Each row is a point. A path goes straight from each point to the next, and from the last back to the first. The post is the endless flat space through its rows: a point in 2 columns, a line in 3, a plane in 4, and so on, so that a path can go around it. Count how often the path circles the post. Going back the other way cancels.

Post (2 x 3):
[[ 15 -12   5]
 [-22   7 -14]]
Path (18 x 3):
[[-18  10  -5]
 [-33  -6  10]
 [ -1 -23   0]
 [ 31 -28 -11]
 [-15  33 -20]
 [-18  11  -4]
 [-20  -7  12]
 [-60  -4 -28]
 [-19   4 -33]
 [ -1   6 -16]
 [-32   6 -37]
 [-23  -1  -8]
 [-22   5  16]
 [ -4   5  -1]
 [  4   3 -17]
 [ 14 -19 -15]
 [-11 -15   0]
 [-22   9  -3]]
Times around: 0

Post (10 x 11):
[[-16  10  14 -23  -4  -6 -22 -17   3  14  23]
 [-17  15  14  14  25 -10 -27   9  22 -16 -13]
 [ 15 -22 -41  24  -9  12   2  22  19 -34 -15]
 [  0  11  31  -6  -4 -29  -8  -3  28 -17  15]
 [ -8 -25  17 -24 -14  -5 -16 -26  -8  25  -2]
 [-27  10  13  16   2 -10  -4 -13  18  -8  14]
 [ -7  -2  24  -1 -24  -6  -8   1 -15   9   2]
 [ -5 -33 -23  27  20 -27  20  31 -19 -21 -12]
 [  9 -13 -13  17 -11  13  -1  29  25  30  -9]
 [  6 -20  20 -16  -2  18   5 -11 -17  28   7]]
Path (25 x 11):
[[ -7  -8 -15   7  26  -3  -5  -2 -15   0 -29]
 [-21  19 -15  21  38 -13  -7  22  19 -52  -4]
 [-11   9  25  15 -15   5  23   9   4 -23  33]
 [ -5  16  -1  19 -16  10  -5  37  14  -5  27]
 [ 10 -13  26  32  23   0  -2  19 -17  -4 -12]
 [-14 -10   4  10  16 -12 -17  -3  -1   7 -20]
 [-28  13  28  20 -21 -11  11 -38  -7  -3   1]
 [ 14 -34   1 -10 -16 -22  24  18  10   5 -19]
 [ 17  -7  -1   6   8 -14 -11  18 -26   1 -31]
 [  0  20  12  26  15 -47 -15   8  20 -22   6]
 [ -2 -15  -8   7  -4  -1   4   3   1   3  17]
 [-42   3  11  -7  14 -15 -11 -26  10 -17  37]
 [-27  -5  27  -4  -1  -4  18 -18 -13 -60  14]
 [-13 -11 -18   4 -30  -9  -7 -28  30 -31  -7]
 [ -1   1  -2  29 -13 -13  22 -16   0  -4  13]
 [ -1 -14   2  -1 -13   4 -19 -17 -20  25  17]
 [ -5 -14  10   2 -47  -9 -30 -17   7 -15   7]
 [-30  -3  32   5  10  -4  25 -10   8  -1  37]
 [-33  13   7   4  18   0  -7  24  -7  24   2]
 [ -3  11  22   8 -18 -18   5  13   0   0   5]
 [ 28 -15  30   1   2  18 -11   9  -1  22 -29]
 [  6  -8   2  -8 -11  -5 -23   2  18  18   9]
 [-20  -2   2  -8   9  -5 -33   1  24   8   9]
 [-16 -27  13 -12  -4 -26   0 -12   7 -35   2]
 [ 11 -23  -9 -14  23   0   6  -6  27 -13 -21]]
Times around: 2

Post (17 x 18):
[[ 32  17 -13   8  14  -5  -5  10 -22 -16  13  38  28  11   0  14  -6 -12]
 [ 18   9  27 -20  22  21 -15   9  -6   1  11 -22  -1  -1  -5 -11  23   0]
 [ 18   5  -4 -29   5  14  26  -2 -22  -2  25   0  -9 -12  15  18 -16  -7]
 [ 12  -9 -27  -4  35   3  23 -20   0  19  -2   7  29 -13  35  15 -14  10]
 [ -2  24  -3   5  36 -39  24  13  -7  13   4  -6  42   8   7  18  12 -31]
 [  9  -6  -7  -9 -39  17 -10  11 -19  15  42 -25  -1 -26 -12  -3  21  16]
 [-36  18 -28 -18  -2  -5  16 -19  -4  14 -23   4 -16  45 -16   1   3 -29]
 [ -5  14  21   6 -14   3  -3 -40   0 -11  -4  -3 -21  -9  13  -8 -11  31]
 [-10 -11   5  23  -3  -4  -2  37  -4   6 -13 -12  24   1  -7  20   8   2]
 [-24  34   0  10 -26  12  25  -9 -22  -2  15 -19  15  10   1 -19  -7  20]
 [-15  13  11   7   8   2   0  10 -20  38  41   7  -9  -4 -16 -15  23  28]
 [-12  15 -22   0  18  -8 -47  21   9   1  33 -19   5  -9   3   3 -19  -4]
 [ -2  36  12 -19 -24  15 -22  18  -1  -3  -1  -2  -4  39   8  -2  26 -11]
 [-28 -10  -7   0   9   1  21  22  60 -28   7 -34   3  -9  -4  22  11 -14]
 [ -3  29  -2 -20 -26  12  23  -4  21   1 -16   1 -15   9 -40  -3  -9  21]
 [-21   9  31 -20 -20  31  34 -17  25   9  14 -27  21  29   3  -1  -3  -7]
 [  3  -7 -20  -6 -15 -11  -5  10   2   2   2   0  -4  27 -21  -4 -13  30]]
Path (24 x 18):
[[  2   0  12  10 -10 -25   8 -11  11   4  30   3  15  15  -2  15  14  23]
 [ 10  25  -4  20 -28  -3  -5   7   8  12 -33  17  -2  18  -1   9  31   0]
 [  0  13 -21  23 -34  15 -21  -6 -18  10  28 -15  20 -31  19  -5 -15  -5]
 [-19  19   5  -4 -14 -13  22  -7 -15  -1  21  -6  20  14 -13 -12 -29  -9]
 [  0  25  15  -2 -11  13 -14   3  -8 -14  28 -25 -15   6 -33 -35  11  -4]
 [ 19   1  23   3 -12   7  -1 -12  -9  15  11 -10  -1  15  20 -12   4  28]
 [-16  42   7   7  10  20 -16  17  -2  22  17  -6  30  17 -21   0  19 -11]
 [-12   1  -7  14  -8 -20   7 -21  -1   2  30   0  -9 -11   6  10   3  -5]
 [-23   8  11  30 -19  -6  38  16  19  17 -13 -23  12 -31  18   5  16   8]
 [ -9  -9   3 -17   0 -13  -9  -5  16  14  18  -3 -13 -11  33   0 -19  14]
 [-10  14   0 -26   5  -4  42 -12 -23  31  -1   8  21 -15 -32   1  -5  20]
 [-18  16 -31   1  -8 -11   5  22 -12   5  42   8   6  20 -42  10  26  -2]
 [ -3  10 -16  17 -21  28 -33   2 -20 -24  -6  -7 -21  22  25  30 -32  -9]
 [  3 -10 -26  -8  29  -1 -16  25   5  11   9 -13 -18  18   0   0  -8 -30]
 [  2 -21  -8   5  -8 -42 -12  -7 -12   4  16 -34   9   0  24  10 -17 -18]
 [  3  -2  -1  -1  21  15   0   5 -19  12  34  16 -12  50   0   8 -12 -10]
 [  7  31  24  -1  20  10  -8  22  20 -28  35 -58  20  23 -26 -17  -8   9]
 [ 12   9  18 -23 -26  36   8   2  23  27   7 -26  22  40 -15  -1  -9 -10]
 [  1 -24 -33   2  38 -38 -17 -11 -17  27  21  -4  12  -1   6  -1 -31 -26]
 [-37 -30 -15  -9   2   2  32  10   3   9 -23  19  -7   0  13  30  12 -17]
 [ -7   3   3   9   4  33   1  10  18  14  -1  18  40   4 -37   6   3  25]
 [ 11  33  11 -23   4  13  -4  20 -25   9  -3 -17 -15  10  15   0  12  23]
 [ -6 -11 -30 -20  -1 -18   7  -3   3  24   1  -1 -11   4 -35  22  -1   8]
 [-25 -13 -14  -6   6 -13  17  -4 -20   9  -7 -21  27  -1   3  35 -23  13]]
Times around: 2

Post (17 x 18):
[[ -8 -27  15  10   6   5  -2 -14  16   7   4  -6  -6   0   8 -12 -13 -10]
 [-17   6  19   8   4  35 -13 -10   0 -17   2 -25   3  15  -1  -2  -4  21]
 [  7   1  -3  13  13 -18  12  -9   7   0  -4   1 -13 -13  -7  -7 -28  -4]
 [  8  -3 -14   3  14  21 -12   3 -22 -11   4 -15   8  22 -16   0  12   0]
 [-28 -14  29  18   6  -1   0   5  16  -3   1  -1   8   1  -5  -2   8   9]
 [-10  -4 -15  -3 -10  -1  22   6  30  -9 -10  12  -9  -6  -8 -24 -18 -21]
 [-15  -2  -3   5  13  -2 -24 -14 -13 -15  35 -18   8  32  -1   7  10  15]
 [ 14 -11 -28  -9  -7 -16 -23 -28  14  -9   7 -12   6 -14  20  21  22 -20]
 [ 19 -11 -28   3  14   5  21   7  10   5   1  11   0 -28  15 -24 -17  -6]
 [-18 -18  -1  10  -6  -5  -3  -1  -3  -2   0  -2  -3 -26   7 -20  -5  -9]
 [-10  10  -5   2  19   6  17  -9  16   1 -12   7  -1 -14   3 -27 -12 -27]
 [-12   0  -1  19  15   6   2  -5  16   0  -4 -14 -13  -3 -13 -23  12   2]
 [ -8 -11  11 -23  23  -4 -17 -10  -7 -10  16 -31   9  12 -14   4   8   9]
 [-17   2  17   8  20   4 -33   5   5  -5  -5 -18  -2  19  -2 -13   0  11]
 [ -6  13  12  -7  -1  20 -28  -1  -8  -9  19  -1 -11   7   4  15  24  15]
 [ 24  15  -5  -5  -2  11 -24  -5  -9   7  36 -23  17  -3  -4  12  10   2]
 [ -9  -2  26   3  -2 -10  11  -4   2  -5  -7  -7  -4   6   9 -20   6   8]]
Path (31 x 18):
[[-29 -42  17  11   1  25  10   6  12  10  24 -26  29 -13 -11   3 -30   4]
 [ -6  -4   1  25  32 -23 -29  -4   2  17  -8  -5 -14   3  -8 -11 -16   3]
 [-12 -21  -7  -5  14 -15  -6  -4   0 -20  -4   2 -11  13  -4 -18  18  26]
 [-18 -28   6 -30  15 -15 -34  -8   7 -11   8 -10  21  -2  22  -7  30 -21]
 [-36 -19   7  40  -4 -20  13  11   4 -29   4 -14  -6  34 -15 -39  19   3]
 [  6  -1 -10   4   6 -11 -11 -31   7  -7  33 -24  13  -7  -9   8   9  -6]
 [-13  -1 -16 -11  -4  17  16   5   8 -17 -29   2  18 -18 -46 -11   8 -24]
 [  8  18  -9  23  60 -22  -1  -4 -20  34  -4   1 -27  -5 -17 -34 -20  18]
 [ -4  -3  -4  33   0  -2  -5  10  13   4  32  -5  -3  -1   8  -1 -21  34]
 [  4 -41   2   6  10 -16  -5  12  -9  -9   4  -5  26   1  17  18  19 -19]
 [ 26 -16 -34 -13  18   6  11  11  16 -18 -22  -4  15 -16  -6 -11  11 -24]
 [ 16  24  -6  25 -21 -16 -14  -2   1 -15  26 -18  -3  12 -42  31  16  22]
 [  2 -14 -10  -2  22  27 -14 -15  15   4  12 -15  25   9  11 -21 -16  -9]
 [  2   3  27  14   9   1  -8 -19 -10  -7  36 -26   4 -30  11  -3  20  27]
 [-10 -10  29  -8  25 -34 -20  -9 -17  -8  30 -42  -2 -16   0 -11   3   6]
 [ 22 -24 -24   0  10 -16 -16  -1  16  12  13 -25 -13   6  13  -6   7 -12]
 [-40  -6  32   0   6  27   6  32  -6   8  -5  10  12  11 -15 -11 -12  31]
 [-12  15   4 -25  27  15 -40 -24   1   0   8 -23  10   4 -11  -4 -11   3]
 [ 25  -4 -36  12 -16  11 -11  -2   5  -3  20  10   8 -21   5  13  -8  -9]
 [  5  17  10   8  11   7  17  17  -7  12  37  29  -8  -7  18 -27  31  12]
 [  1   4  33   1  21   5 -13  19  -8   7  23 -15   7  -1  -1  -5  -5   9]
 [ -3  -4  18   1   7 -14  10  15 -25  -6   2  16   6   2   4  17  -9  16]
 [-11   6  12 -19  15  -6   7   7  15  16  20  -7 -21   9 -10 -43   2   9]
 [ -6 -11  -8  34  -3  24 -15 -17  16  -3  -3   1 -12  19  -4  -7   9  10]
 [ -1 -25 -13 -16   9 -16   3 -46 -21  -2  15 -12  -6   1   1  20  15  15]
 [ -4 -20  -8   8  -5 -41  -7  -6   2  -5  -6 -36   3 -14  12 -19  11  13]
 [-15   3  19  -3  26  -2  -8 -18 -17  14  -2 -10   3  11   9 -14   0  -9]
 [  6   5  -5   4  21  17 -13   6 -15  -5 -21 -13   7  17  10 -26  43  13]
 [ 13 -31 -12   2 -20   2  19 -31   9  -7  28 -20   1   1  -5   2   5  -1]
 [ -7 -13  -9  20   3  -8 -12  -1  -1 -16  20  -5 -17  11  -9 -11  20  -5]
 [  3   7  14  40   9   9  14  21 -11  25  50  -2  15  -7  -8 -28 -13  10]]
Times around: 2
